Rows are points. The last column is the point's height on a tilted bowl or saddle (a function of degree 2), plus a little noise. Along how many of its main directions does it bend up, bend down or stay straight?
In the rows, zero is written as 128.

Points (10 x 3):
[[126 137 114]
 [171 111  92]
 [169 144  99]
 [138 148 112]
 [154 115 104]
 [129  88 103]
 [ 65  81  78]
 [133 132 114]
 [120 107 111]
 [129 114 112]]
Directions: 0 up, 2 down, 0 straight

Points:
[[148 177 157 105]
 [129  98 109 144]
 [172 111 138 155]
 [108 122 117 142]
 [121 131 110 143]
 [179 143 141 131]
 [115 158 129 140]
 [131 112 136 135]
 [ 80 133 114 162]
 [ 88 144 119 160]
 [168  67 108 185]
 [169  82 107 177]
 [ 74 104 129 139]
 [ 98 121 122 143]
 [125 119 115 141]]
Directions: 1 up, 1 down, 1 straight

Points (21 x 5):
[[115  85 168 112 127]
 [112 126  94 111 118]
 [160 100 133 163 167]
 [126 102 131 121 137]
 [138 143 114 140 144]
 [191 141 135 132 148]
 [120 152 143 204 169]
 [126 115  99  94 126]
 [150 167 147  97 132]
 [160 115 131 172 176]
 [132 134 141  97 135]
 [117 104 102 134 124]
 [116 145 136 132 139]
 [111 104 143 129 128]
 [127 101 110 173 138]
 [154 112  97  75 112]
 [145 177  98 185 205]
 [ 99 113 183  87 138]
 [ 99 115  98 149 102]
 [140 152 135 152 160]
 [163 127 114 129 142]]
Directions: 2 up, 2 down, 0 straight

Points (40 x 7):
[[ 86 122 137 114 160 135 106]
 [115  98 131 183 147 142 128]
 [ 47 148 141 105 164 142  66]
 [172 160 136 166 124 149 110]
 [107  85 127 149 112  88 109]
 [164 137 154 147  78 148 100]
 [174 138 140 162  94  70  79]
 [135 174 122 143 141 147 117]
 [139 104 168 141 135 139 122]
 [127 118  94 104 121 180 107]
 [124 125 102  98 163  89  93]
 [ 99 122 121 147 142 120 133]
 [157  88 138 136 132  89 114]
 [ 81 172 144 115 163 146  78]
 [ 80 122 138 203 149 104 124]
 [153 108 111 149 130 144 129]
 [114 121 142 120 117 157 124]
 [135 133 124  92 152 110 107]
 [ 85 168 170 116 104 126 130]
 [116 134 145 121 132 127 126]
 [153 134  93 129 111 123 117]
 [130 197 168 104 111 138  98]
 [125 129 157 108 155 155 114]
 [117 166 117 119 135 121 122]
 [ 71 132  81 138 137 112 131]
 [104 131 119 113 156 119 118]
 [148 152 154 174 119 112 118]
 [152 168 182  73 177 105  39]
 [168 130 107 152 116 140 118]
 [139 129 140 112  78 137 130]
 [153 118 167  85 118  92  92]
 [129 137 134 132 153 146 128]
 [136  90 120 161 140 135 134]
 [120 145 113  93 131 142 121]
 [146  64 149 134 188 128 166]
 [124 159 143 163 170 113 122]
 [137 125 103 119  93 128 124]
 [152 203 159 134 122 148  82]
 [ 96 137 139 101 154 138 106]
 [161 122 143 126 108 120 118]]
Directions: 1 up, 4 down, 1 straight

Points:
[[ 91 146 126 126 157 140 119  93 116]
 [162 126  97 172 115  61 136  82 200]
 [ 72 182 168 119  99 128 156  90 152]
 [126 159  85 130 128 125 142 119 153]
 [141 139 123 163 101 140 147 100 146]
 [ 94 148 108 111 178 152 130 112 121]
 [146 136 109  46 145 118 139  86 118]
 [112 117 182 122 140  94 123 109 136]
 [132 117 104 163 120 126 112 105 147]
 [123 138 107 141 145 122 151 124 146]
 [138 120  73 133 142 139 124 126 145]
 [104 131 150 117  71 162  79  92 181]
 [151 128 139 173 158 158 130 145 147]
 [107 117 153 141 148 118 121  83 118]
 [112 138 175 120 126 105  84 120 146]
 [124 160 104 131 144 126 134 117 144]
 [106 119 141 140 162 151 111  87 108]
 [106 132  82 176 145  84 177 167 226]
 [132 109 140 122 147 157 179 135 148]
 [137 149 155 139 126 144 115 108 133]
 [178 153  80 143 151 150 131 156 171]
 [ 91 144 106 132  93 145 133 134 141]
 [146 107  54 121  88 126 100 114 145]
 [114 131  87 122 144 122 146 137 151]
 [ 96 138 154 120 123 138 160 147 141]
 [143 131  89 124 113  81 109 111 153]
 [159 139 106 153  76 112 160 141 110]
 [123 163 124 144  83 130  37 134 189]
 [ 98 118 154  71 117 125 145 126 150]
 [141 131 124  98  70 161 138 122 122]
 [ 56 119  82 143 159 113 146  99 149]
 [119 131 136 105 127 120 144 120 128]
 [112 171 130 165 173 127 140  98 142]
 [138 122 210  90 123 151 132 138 183]
 [ 98 154 132 120 167 135  82 130 147]
 [116 122 127 109 157  62 141  99 148]
 [ 96 143 172 119 145 154 122 137 151]
 [ 92 134 133 111 132 163 138 154 150]
 [115 112 126  96 111 151 159 118 126]
 [117  83 112  94 118 137 113 116 124]
 [157 152 174  72 141 162 147 110 165]
 [102 120 130 128 109 149 157  83 130]
 [135 106 171 121 126 115 160 117 137]
 [127 176 106 180  79 125 177 150 157]
 [181 139 116 147 156 150 101 118 134]
 [118 148 125 147 123 137 130 164 143]
 [171 129 123 167 144 178 111 183 145]
 [143 125 104 160 104  83 110 138 144]
 [ 72 123 110 151  93 144 133  98 147]
 [119 123  85 133 170 144 163 123 151]
 [130 153 131 136 139 146 101 158 148]
 [145  93 148 117 131  75 121 104 149]
 [123 144 130 133  94 123 104  99 141]
 [157 115 139  95 111 128  94 173 120]
 [122 105 115 169 149  92 127 141 159]
 [ 94 198 102 102  81 120 135 152 175]
 [148 159 104 123 135 163 114 129 144]
 [137 117 159 153 135 120 152 153 129]
 [172 119  77  88 167 160 126 105 112]
 [119 106 155 144  94  99 169  99 127]
 [108 137 118 132 120 137 127 159 139]
 [100 151 123 124  92  86 155 143 129]
 [ 36 110 110 106 145 106 123 101 138]
 [132 144 117 138 145  94 136  89 136]
 [125  56 137  94  70 109 144 149  97]
 [129 145 120 161 126 102 124 120 148]]
Directions: 4 up, 1 down, 3 straight

Points (71 x 9):
[[165  84  97 107 156 127 145 155 136]
 [159 131 130 104  93 160 129 163 153]
 [ 87 115 143 128 137  90  47 165 169]
 [132 167 173 130 105  84 118 119 148]
 [135 117 116 101 119 124 127 118 138]
 [102 131 164 103 160 129 148 108 152]
 [147 135 121  99 122 108 127 130 131]
 [124 125 127 168 105  96  81 124 150]
 [135 148  75 145  94 106 126 191 141]
 [136 143 111 163  83 105 152 102 155]
 [117 144 155 148 122 114 124 134 128]
 [107 145 167 108  74  84 132 108 169]
 [114 136 109 140 124 130 116 117 131]
 [130 139 156  97 121 123 161 125 138]
 [125 166 133  73 129  80  94 110 166]
 [167 140  90 148 128 151 116 126 149]
 [105 154 161 133 144  93 116 143 129]
 [120  69 141 120 164 113 135 136 143]
 [106 162 115 122 119 154 157 105 134]
 [126 108 116 121 146 166 155 134 147]
 [131  94 140 151 128 138 122  83 159]
 [138 141 128 128 104 107 166 160 120]
 [110 121  94 156 111 141 127 118 141]
 [145 115 175 163 120 151 164 112 155]
 [122 145 120 137  90 158 142 142 139]
 [138 139 142 116 109 166 103 153 148]
 [167 107 168 127 146 132 148 144 119]
 [104  97 131 113 151 114 143 111 145]
 [131 171  87 119 149  96 118 129 134]
 [148 129 145  98 185 167  94 127 174]
 [126  93 109 114 133 141 182 123 157]
 [188 148  73  97 170 150  89 107 197]
 [159 126 103 118 129 126 146 160 121]
 [136 137 133 133 107 112 149 123 128]
 [120 136 115 131  96 115 191 123 150]
 [105 166 151 142 152 225 143 120 172]
 [165 154 127 140  91 143 150 114 147]
 [115 198  52 102 126 156 124 138 162]
 [149 137  86  86 177 132 137 176 146]
 [156 101 144 158  92 167  72 142 185]
 [100 137 162 165 115 172 160 133 158]
 [185 133 139 115 121 122 132 127 129]
 [138 145 165 144 111  75 123 148 118]
 [164  96 158 164 139 133 141 124 128]
 [161 149 110 103 102 136 162 158 140]
 [106 120 121 141 106 125 109 135 134]
 [130 140 112  80 139 119 127  49 172]
 [109  87 137 145  92 164 118 134 159]
 [129  95 142 107 131 164 115 138 154]
 [151 104 156 132 130 158  86 157 159]
 [152 100  62 110  72 147 120 110 183]
 [134 142 140 135 159 131 132 165 112]
 [160 146 110 167 144 163 130 154 138]
 [ 94 106 142 118 111 109  87 152 148]
 [154 107 113 110 135 108 105 149 129]
 [121 145  92 120 125 106  98 131 135]
 [140 140 130 108 113 131  99 106 144]
 [ 94 131 132 151 134 138 178 165 140]
 [109 153 104  59  77 119 104 139 159]
 [126  54 116  78 144 100 154 131 174]
 [123 128 106 137 106  49 152 124 141]
 [130  84  52 203 149 150 116  89 212]
 [135 117 113 127 133 128 130 139 124]
 [106 139 148 113 138  67 117 118 142]
 [130 124 127 137 100 160 148  82 151]
 [147 100 131 114 179 132 115 193 124]
 [139 154 158  87 136 155 104 150 152]
 [133 107 145 146 125 169 120 167 149]
 [ 88 102 133 140 105 181 143 143 155]
 [115 161 109 183 123 108 133 169 125]
 [128  86 117 145 141  79 190 140 126]]
Directions: 7 up, 1 down, 0 straight

Points:
[[167 107 147 125 129 187 134  87 164]
 [124  93 115 140 178 103 115  78 133]
 [147 111  98 162 143 111 144 141 146]
 [142 143  97  74 112 122 187  82 158]
 [165  97 158  89 155 177 126 108 167]
 [ 96 105 115 164 104  91 140  94 128]
 [144 122  97 132 148 153 139 101 137]
 [168  57 158 153  97  85 132 144 181]
 [111  95 108 105 152 116 100 134 130]
 [153 131 122  51 127  95 152  85 162]
 [134 107 133 142 152 103 115  57 141]
 [123 151 103 116 126 157  93 160 153]
 [106 164 152 126 129 115 128 183 141]
 [143 130 117 137 124  79 166 101 143]
 [125 128 144 116 173 125 141  84 129]
 [108  99 132 130  96 130 112 134 128]
 [142 148 114 109 124 127  91 103 148]
 [ 99 142 145  98 136 105 111 160 134]
 [103 146 140 146 127 106 160  86 122]
 [133 116 160 121 123  98 125 100 131]
 [170 109 154  88 162 119 117 105 152]
 [134 137 119  97 126 149 138 142 135]
 [120 195  79 128 104 155 126 148 141]
 [133 135 113  86 153 109 106 180 159]
 [144 116 172 161 128 130 160 170 159]
 [ 79 162 118 113 142 127 134 111 119]
 [137 117 122 118  98 163 157 146 140]
 [106 176 152  92 131 118 127 140 134]
 [117  91 177 149 185  97 147  99 141]
 [159 136 135 125 151 181 174 107 158]
 [169 145 140 164 139 157 152 172 174]
 [102  79 125 135 112  93 128 117 124]
 [109 149 129 141 184 131 140 164 146]
 [135 102  83 130 118 132 136  90 134]
 [137 159 113 122 130 147 131 181 151]
 [ 86 154 118 110 116 137 169 150 120]
 [172 109 130 102 118 141 123 121 156]
 [136 145 125 163 135 195 130 163 160]
 [151 131  96 166 124  96 137 120 150]
 [117 121 104  95 128 133 196  87 138]
 [ 92 150 138  93  92 133  87 114 142]
 [137 157 144 143 157 159 131 161 153]
 [120 170 131 115 168 105  97 138 153]
 [151 108 129 113 118 140 155 134 139]
 [176 127  93  85 113  99 111 182 196]
 [151  85 197 189 133  99  80 109 202]
 [135 123 126 172  89 117 127 102 138]
 [ 96 156  96 165 110 124 168 125 119]
 [151 125 126 132 118 118 116 149 145]
 [203 110  96 110 144 123 145 116 185]
 [114  99 162 118  93 162 112 112 139]
 [121 115 117 141 147 105 114 140 130]
 [158  93 154  93 108 177 125 162 177]
 [119 132  97 150 102  97 168 147 136]
 [119 152 131 159 129 104  89 121 147]
 [ 80 110 131 152 120 125 151 155 122]
 [127 116 167 150 122 168  94 177 168]
 [ 99  95 130 117  81 148 176 149 136]
 [199 127 138 132 132  99 156 132 184]
 [144 107 107 140 145 137 158 151 142]
 [155  72 169 101 153 127  98  97 150]
 [153 143 114 116 104  91  84 128 170]
 [110 133 148 123 120 148 127 149 126]
 [137 128 175 159 123 131 134 142 145]
 [138 172 115 148 124 121 107 130 145]]
Directions: 7 up, 0 down, 1 straight
